Every row gives one point. Any point is a mix of the corners, with weights that add up to 1. It lies inside the corners' shape when no weight is negative. Say inside or outside, and name the corners with a negative weight.

Corners:
(1): [-16 -48  48]
(2): [19 20  5]
(3): [  0 -29 -17]
(4): [ 80   7 -35]
Points:
[ -2 -28  28] -> inside
[ 17 -31  -1] -> outside (2)
[39 -4 -7] -> inside
[ -9 -11  10] -> outside (4)
[ 31   2 -23] -> outside (1)
[ 72   4 -30] -> inside
[-24 -40  40] -> outside (4)

Corners:
(1): [ 46 -35 -18  26  -3  -3  -7  20]
(2): [ -8 -28  33  95   3  44  33  27]
(3): [ 21  -1  -7  13 -35 -23  -1 -36]
(4): [ 24 -33  14  34  23  40  15 -30]
(5): [ 22 -36  40 -33 -80 -59 -37  -1]
(6): [-24  24  13 -30 -13 -35 -76 -57]
(7): [-12  67  28 -31  10 -19  25  13]
(8): [ 43 -34 -11  22 -43  37   3  25]
(9): [-59 -22 -15 -39 -23 -34 -40 -33]
Points:
[ 15 -10   9  15  -2   8   5 -21] -> inside
[ -3  -5  15   0 -28 -12  -8 -20] -> outside (1)
[  2 -23  17 -15 -45 -32 -24  -9] -> inside
[ 33 -26  21  12 -30   8  -4  13] -> outside (3, 9)
[ 20 -23   4  19 -20   2   5  -2] -> outside (6)
[ 57 -31   0  41 -30  32  27  25] -> outside (6, 9)
[  3 -20  22 -57 -65 -62 -57  -2] -> outside (2, 3, 4)
[-18  -9   8 -15 -29 -17 -24 -19] -> outside (1)
[16 19 14 31 -4 10 12 23] -> outside (4, 5, 9)

Corners:
(1): [ 28 -31 -48  39 -72 -29 -36  -2   0  19 -43  18]
(2): [ 22 -10  -3 -43 -55  45  39 -31   5  24 -43   2]
(3): [-65  12 -69 -46  25 -15 -14   3 -25  40 -36  27]
(4): [  0  17 -31   0  13 -33 -16 -11   0  -7  33  -7]
(5): [ -4  -5 -20 -27  -2  45  -9 -28  19  30  31  21]
(6): [ 38 -29  44 -40 -59  35   1 -43  -5 -32   6 -38]
(7): [  2  -8 -33 -20 -95  51  24  45  41  38 -22 -24]
(8): [ 41  -6  40  36 -17  34 -26 -51  18 -44 -31   3]
(9): [ 29  -2  32  44   9  29  -5  56  63  31  61 -73]
(10): [-23   4  16  -3 -29 -24 -37   0  46  27  28  18]
(11): [ 34 -44  17 -20 -18  25  19 -11 -20 -48  30  11]
(12): [ 16  29  41 -23 -49  31 -25  10 -20 -19  29  27]
(13): [-74  17 -42  31  18 -65  31 -49  -2  17  48 -57]
Points:
[ 10  -8 -16   2 -54  15  -5  14  19  18  -6  -8] -> inside
[-10   2 -17 -16 -14   9 -10  -6  -2  10  -3   8] -> inside
[  6 -10  -4 -12 -34  29  -1  -3  16  13   6  -4] -> outside (4)
[-46  27 -65 -19  17 -13 -22  24 -15  38  25 -10] -> outside (2, 8, 10, 11)
[ 28 -26  13  -6 -52  37  20 -38  -7 -25   6  -3] -> outside (3, 4, 9, 10)
[  3 -10   3   0 -23  16 -13  -1  15   8  12  -4] -> outside (2, 4)
